Each row of a before or after table is a point. The points were changed in one or more steps. Then noise was added and the rows were shuffled. The steps act on how far a point lies along the listed directions, d1 being the first. Write out the steps. A step turns or swaps two directions, mirrors them in a line or flattens them onto one, adds a multiple of one to another, or multiplies one. Angles are multiples of 10 degrees, from the lower direction toward the higher: turns from -170 to 170, lines from 10 to 170 but not 90. Use the fewest steps. Two steps may share a direction if one is a turn and the other turns, adds or multiplies; they go together, in the order done. Otherwise the lowest direction goes first.

Directions:
(1): [-0.167,-0.092]
(2): [0.092,-0.167]
Before (12 x 2)
[[-0.009,-0.065],
[0.026,0.106],
[-0.049,-0.027],
[-0.005,-0.025],
[0.018,-0.057],
[-0.009,-0.025],
[-0.003,-0.019],
[0.054,-0.041],
[0.003,0.055],
[-0.018,-0.044],
[0.042,0.050],
[0.018,-0.029]]
After (12 x 2)
[[0.020,0.026],
[0.061,0.016],
[0.022,0.003],
[0.019,0.005],
[0.025,0.004],
[-0.048,-0.016],
[0.042,0.037],
[-0.109,-0.015],
[0.033,-0.042],
[0.024,0.070],
[-0.067,0.017],
[0.047,-0.004]]
Steps: turn d1 and d2 by 110 degrees

Directions:
(1): [-0.217,-0.072,-0.047]
(2): [-0.081,0.214,0.047]
Before (11 x 3)
[[0.020,0.001,0.021],
[-0.028,-0.084,-0.038],
[-0.023,-0.076,-0.019],
[0.055,0.066,0.019],
[0.034,0.047,0.033],
[0.038,0.013,0.024],
[0.017,-0.033,-0.004],
[0.026,0.067,0.014],
[0.002,-0.076,-0.030],
[-0.027,0.095,0.005],
[0.044,0.017,0.006]]
After (11 x 3)
[[0.028,-0.027,0.002],
[0.005,-0.089,-0.036],
[0.029,0.025,0.029],
[0.018,0.009,0.023],
[0.035,0.034,0.009],
[0.028,-0.073,-0.025],
[0.013,0.055,0.031],
[0.027,0.081,0.020],
[0.004,-0.081,-0.017],
[-0.058,0.082,-0.004],
[0.003,0.071,0.013]]
Steps: turn d1 and d2 by -20 degrees

Directions:
(1): [0.210,0.024,0.085,0.144]
(2): [-0.003,0.056,0.225,-0.138]
(3): [0.060,0.233,-0.099,-0.069]
(4): [0.158,-0.120,-0.071,-0.168]
Before (14 x 4)
[[-0.006,-0.002,0.042,-0.037],
[-0.028,-0.047,0.027,-0.008],
[-0.045,0.073,0.084,0.071],
[-0.032,-0.002,-0.006,0.014],
[-0.011,-0.001,0.020,-0.037],
[0.129,-0.026,0.063,0.116],
[-0.004,-0.068,0.071,0.025],
[0.022,-0.004,0.016,0.009],
[-0.041,-0.044,-0.039,0.050],
[0.028,0.020,0.062,0.003],
[-0.013,-0.032,-0.076,0.025],
[-0.007,0.004,0.036,-0.032],
[0.007,-0.015,0.023,0.004],
[-0.027,0.000,-0.028,0.017]]
After (14 x 4)
[[0.060,0.001,0.033,0.054],
[-0.031,-0.010,-0.028,0.012],
[-0.027,-0.085,0.016,-0.032],
[-0.012,-0.055,-0.013,0.012],
[0.070,-0.036,0.027,0.013],
[-0.015,-0.023,0.005,-0.008],
[0.034,-0.010,-0.045,-0.126],
[-0.050,0.004,-0.006,-0.056],
[-0.047,-0.010,0.142,-0.113],
[-0.022,0.002,0.024,-0.019],
[0.040,0.005,-0.006,0.011],
[-0.044,-0.017,-0.031,-0.001],
[0.037,-0.012,-0.014,-0.005],
[-0.033,-0.017,-0.032,-0.004]]
Steps: turn d1 and d2 by 110 degrees; mirror d3 and d4 in the line at 170 degrees

Directions:
(1): [0.034,-0.187,-0.033,0.214,0.038,-0.158]
(2): [-0.107,0.127,0.051,0.151,0.224,0.075]
(3): [-0.142,-0.144,-0.181,-0.130,0.131,0.035]
(4): [0.048,0.110,0.003,-0.120,0.126,-0.254]
(5): [-0.181,-0.103,0.241,-0.063,-0.022,-0.057]
(6): [-0.203,0.120,-0.120,0.073,-0.154,-0.099]
Before (12 x 6)
[[0.072,0.005,0.006,-0.011,-0.009,0.023],
[0.000,-0.029,-0.024,0.033,-0.046,-0.018],
[-0.026,0.076,0.037,0.048,0.035,0.041],
[-0.020,0.034,0.001,0.032,-0.019,-0.050],
[-0.012,0.094,0.007,0.114,0.067,0.037],
[-0.029,0.085,-0.042,0.039,0.005,-0.019],
[-0.076,-0.058,0.020,-0.007,0.129,0.025],
[-0.014,0.046,0.033,0.065,0.080,0.021],
[0.045,-0.026,0.004,-0.023,-0.001,0.017],
[-0.011,0.012,-0.052,0.040,-0.048,-0.020],
[0.020,-0.024,-0.063,0.029,0.000,0.020],
[0.084,0.016,-0.005,0.017,-0.004,-0.018]]
After (12 x 6)
[[0.079,0.089,-0.010,-0.049,-0.012,-0.071],
[0.084,-0.031,-0.010,-0.014,0.016,-0.031],
[-0.020,0.167,0.044,0.160,0.201,0.023],
[-0.065,0.115,0.053,0.091,0.148,0.048],
[0.006,0.018,-0.030,-0.050,-0.048,-0.006],
[0.068,-0.039,0.011,-0.024,-0.027,0.000],
[-0.174,-0.004,0.002,0.023,0.133,0.144],
[-0.056,0.083,0.051,0.129,0.099,0.037],
[0.039,-0.001,0.043,0.031,0.028,-0.018],
[0.042,0.011,-0.056,-0.044,0.044,-0.024],
[0.033,0.071,-0.022,-0.034,-0.054,-0.050],
[0.035,0.046,-0.001,0.069,0.120,-0.073]]
Steps: turn d1 and d6 by -120 degrees; multiply d2 by 2; multiply d3 by 1.3; add -1.5 times d5 to d4

Directions:
(1): [-0.257,0.028,-0.135,0.076,0.192,0.072,0.017,0.111]
(2): [0.055,0.027,-0.226,-0.186,-0.120,0.198,0.017,0.049]
(3): [0.015,0.318,0.008,0.105,-0.110,-0.039,0.107,0.091]
(4): [-0.001,-0.091,0.061,-0.141,0.037,-0.087,0.293,0.137]
(5): [-0.090,-0.063,0.068,0.129,-0.104,0.196,0.180,-0.174]
(6): [0.059,-0.087,-0.258,0.145,-0.042,-0.177,0.086,-0.078]
Before (9 x 8)
[[-0.025,0.017,0.011,0.029,0.052,-0.071,-0.003,0.032],
[0.046,0.003,0.027,-0.104,-0.042,0.075,-0.028,0.013],
[0.050,-0.011,0.017,0.011,-0.017,0.066,-0.078,-0.028],
[-0.032,0.042,-0.037,0.042,0.076,-0.086,-0.040,0.062],
[0.000,0.063,0.025,0.059,0.013,-0.082,-0.016,0.043],
[0.035,-0.061,0.004,-0.019,-0.039,0.011,-0.031,-0.023],
[0.003,0.062,-0.051,0.027,0.011,-0.027,0.002,0.010],
[-0.053,-0.010,0.017,0.030,0.089,0.009,0.065,0.011],
[0.008,0.040,-0.024,0.004,0.006,-0.079,0.004,0.065]]
After (9 x 8)
[[-0.046,-0.019,0.047,0.090,-0.012,0.006,0.033,-0.040],
[-0.024,-0.003,-0.033,0.043,0.006,0.032,0.036,-0.048],
[-0.047,-0.001,0.024,0.058,0.021,-0.028,0.037,-0.005],
[0.053,0.028,0.025,-0.102,-0.052,0.067,-0.027,0.023],
[-0.031,-0.013,0.004,0.051,-0.028,0.004,0.074,-0.016],
[0.060,0.030,0.012,0.005,-0.020,0.036,-0.091,0.005],
[-0.041,-0.006,0.005,0.014,0.110,-0.016,0.037,0.033],
[0.056,0.003,-0.004,-0.024,-0.040,-0.030,-0.041,0.024],
[-0.076,0.009,-0.013,0.099,0.029,0.000,0.039,-0.015]]
Steps: turn d3 and d5 by 110 degrees; multiply d3 by 0.4

Directions:
(1): [0.125,-0.016,0.149,0.055,-0.278,-0.099,0.010,-0.109,-0.154]
(2): [-0.130,-0.068,-0.027,-0.063,-0.030,0.091,0.224,-0.274,0.056]
(3): [0.073,-0.154,-0.174,0.085,-0.105,-0.179,0.021,0.017,0.231]
(4): [-0.001,-0.182,-0.016,0.292,0.053,0.144,0.069,0.055,-0.116]
(5): [-0.200,-0.035,0.178,0.133,0.073,-0.127,-0.174,-0.120,0.085]
(6): [-0.107,0.017,0.062,-0.002,0.073,-0.236,0.246,0.137,-0.089]
Before (13 x 9)
[[-0.024,-0.056,-0.097,-0.003,0.046,0.000,0.122,0.009,0.071],
[0.011,-0.053,-0.118,-0.015,-0.023,-0.015,-0.015,-0.002,0.069],
[0.005,-0.052,-0.083,-0.053,-0.046,0.008,0.082,0.031,0.047],
[-0.027,0.025,0.043,-0.087,0.006,0.053,-0.032,-0.102,0.001],
[0.008,-0.052,-0.086,-0.037,-0.012,0.036,0.135,-0.023,0.042],
[-0.006,0.038,0.029,-0.003,-0.001,0.022,-0.065,0.005,-0.011],
[0.031,-0.016,-0.025,0.043,0.002,0.046,0.059,-0.040,0.006],
[0.041,0.055,-0.037,-0.008,0.023,0.001,-0.050,0.042,-0.049],
[0.074,0.019,0.010,0.034,-0.011,-0.056,0.033,0.066,0.032],
[-0.008,0.012,0.042,-0.003,-0.006,-0.009,-0.042,-0.022,-0.002],
[0.003,0.032,0.029,-0.020,-0.012,0.088,-0.049,-0.083,0.000],
[-0.015,-0.002,0.002,-0.007,0.023,0.034,-0.042,0.025,0.017],
[0.026,0.038,0.005,-0.010,-0.005,0.023,-0.048,0.025,-0.003]]
After (13 x 9)
[[0.029,-0.006,0.020,0.103,0.048,0.046,0.043,0.044,-0.073],
[-0.057,-0.041,-0.027,0.038,0.062,0.113,0.076,0.004,-0.114],
[-0.022,0.009,0.058,0.025,0.007,-0.013,0.080,-0.068,0.035],
[-0.086,-0.051,0.047,0.142,0.158,0.107,0.046,0.065,-0.106],
[-0.003,0.045,-0.073,-0.084,-0.021,-0.102,0.030,-0.041,0.060],
[0.031,0.038,-0.045,-0.074,-0.056,-0.033,-0.021,-0.013,0.071],
[-0.085,-0.049,0.051,0.058,0.060,0.059,0.079,0.072,-0.107],
[-0.050,-0.041,0.065,0.126,0.113,0.071,0.064,0.107,-0.146],
[0.018,0.035,-0.038,-0.071,-0.040,-0.041,0.022,-0.009,0.060],
[0.000,-0.002,-0.037,-0.049,-0.005,0.010,-0.001,0.015,0.049],
[0.035,0.013,-0.008,-0.041,-0.039,-0.008,-0.037,-0.021,0.033],
[0.090,0.038,-0.020,-0.081,-0.017,-0.025,-0.079,0.066,0.008],
[0.101,0.048,-0.044,-0.049,-0.040,0.002,-0.026,0.059,0.008]]
Steps: turn d2 and d3 by -140 degrees; add -1.5 times d3 to d4; turn d5 and d6 by -80 degrees

Directions:
(1): [-0.098,0.025,0.072,-0.046,-0.259,-0.099,-0.173,0.007,-0.209,-0.128,0.125]
(2): [-0.140,0.115,0.274,0.031,-0.041,-0.046,-0.078,0.013,0.204,0.196,0.031]
(3): [-0.024,-0.240,-0.017,-0.128,0.025,0.163,-0.233,-0.180,0.091,0.028,0.041]
Before (11 x 11)
[[-0.018,-0.064,0.010,-0.029,-0.044,0.015,-0.073,-0.026,-0.032,-0.066,0.044],
[0.013,-0.090,-0.061,-0.039,0.026,0.098,-0.045,-0.071,-0.006,-0.035,-0.030],
[0.080,-0.004,-0.110,0.017,0.064,-0.003,0.113,0.029,-0.033,-0.021,-0.061],
[-0.007,0.060,-0.005,0.011,-0.071,-0.094,0.004,0.081,-0.057,-0.047,0.032],
[0.061,-0.077,-0.092,-0.028,0.050,0.038,0.032,-0.040,0.007,-0.025,-0.030],
[-0.031,-0.057,0.017,-0.026,0.000,0.020,-0.031,-0.022,-0.013,0.023,0.031],
[0.022,-0.013,-0.012,-0.004,0.061,0.028,0.008,-0.039,0.071,0.039,-0.047],
[0.043,-0.050,-0.028,-0.026,0.046,0.061,-0.024,-0.040,-0.001,0.007,0.016],
[0.032,0.022,-0.067,-0.008,0.024,-0.024,0.087,0.030,-0.063,-0.061,0.000],
[0.066,-0.025,-0.027,0.008,0.018,0.007,-0.023,0.018,-0.020,-0.049,0.019],
[0.003,0.043,0.061,0.024,-0.003,-0.017,0.013,0.026,0.094,0.070,0.006]]
After (11 x 11)
[[0.059,-0.111,-0.093,-0.046,0.055,0.060,-0.001,-0.063,0.023,-0.022,-0.023],
[-0.031,-0.052,0.016,-0.024,-0.001,0.018,-0.028,-0.020,-0.013,0.023,0.031],
[0.041,-0.060,-0.027,-0.035,0.045,0.067,-0.035,-0.048,0.006,0.008,0.018],
[-0.003,0.057,-0.007,0.013,-0.074,-0.092,0.001,0.078,-0.058,-0.049,0.033],
[0.028,-0.009,-0.071,-0.025,0.026,-0.002,0.057,0.006,-0.055,-0.060,0.007],
[0.024,-0.005,-0.011,-0.001,0.059,0.024,0.012,-0.036,0.067,0.036,-0.047],
[0.008,0.077,0.062,0.042,-0.006,-0.039,0.043,0.051,0.081,0.064,0.002],
[0.010,-0.116,-0.062,-0.053,0.030,0.115,-0.069,-0.087,0.005,-0.034,-0.025],
[0.078,-0.042,-0.111,-0.004,0.067,0.021,0.072,0.000,-0.017,-0.018,-0.055],
[0.064,-0.044,-0.028,-0.004,0.022,0.021,-0.042,0.004,-0.012,-0.046,0.022],
[-0.018,-0.069,0.007,-0.033,-0.042,0.021,-0.080,-0.030,-0.030,-0.066,0.047]]
Steps: add -0.5 times d2 to d3

Directions:
(1): [-0.096,0.018,0.125,0.147,-0.054,-0.146,0.036,0.247,-0.165,0.120,0.188,0.089]
(2): [-0.040,0.123,0.138,0.035,0.278,-0.076,0.073,-0.022,0.126,0.103,-0.164,0.197]
Before (8 x 12)
[[0.019,-0.040,-0.043,0.007,-0.099,0.002,-0.053,0.006,-0.046,-0.033,0.053,-0.072],
[-0.055,0.016,0.055,0.053,0.001,-0.062,0.014,0.075,-0.015,0.053,0.052,0.045],
[-0.012,-0.037,-0.005,0.014,-0.049,-0.009,-0.024,0.058,-0.027,-0.008,0.023,-0.008],
[-0.007,0.051,0.033,-0.003,0.063,-0.011,0.042,-0.022,0.078,0.042,-0.077,0.059],
[-0.007,-0.002,-0.034,0.005,-0.020,0.000,-0.008,0.026,-0.019,-0.014,0.033,-0.017],
[-0.011,0.031,0.016,0.006,0.056,-0.009,0.017,-0.017,0.065,0.009,-0.038,0.059],
[-0.001,-0.046,-0.068,0.011,-0.100,0.051,-0.033,-0.005,-0.001,-0.050,0.037,-0.059],
[-0.011,0.027,0.111,0.066,0.030,-0.068,0.027,0.104,-0.039,0.069,0.040,0.061]]
After (8 x 12)
[[-0.026,-0.010,-0.001,0.013,-0.043,-0.015,-0.009,0.016,0.002,0.005,0.037,-0.012],
[0.000,0.023,-0.013,-0.013,0.039,0.008,0.010,-0.036,0.068,-0.009,-0.042,0.040],
[0.005,0.039,0.003,-0.019,0.041,0.014,0.032,-0.046,0.085,0.022,-0.080,0.030],
[0.032,-0.017,0.029,0.012,-0.031,0.003,-0.004,0.027,-0.018,0.002,0.020,-0.020],
[-0.009,0.000,-0.027,0.011,-0.015,-0.005,-0.004,0.034,-0.023,-0.010,0.033,-0.012],
[-0.014,-0.039,-0.002,0.013,-0.049,-0.003,-0.024,0.058,-0.026,-0.006,0.021,-0.003],
[-0.001,-0.016,-0.006,0.032,-0.073,-0.026,-0.036,0.041,-0.057,-0.001,0.061,-0.029],
[-0.027,-0.018,-0.018,0.045,-0.059,0.009,-0.013,0.042,-0.014,-0.011,0.046,-0.012]]
Steps: flatten d1 and d2 onto the line at 130 degrees
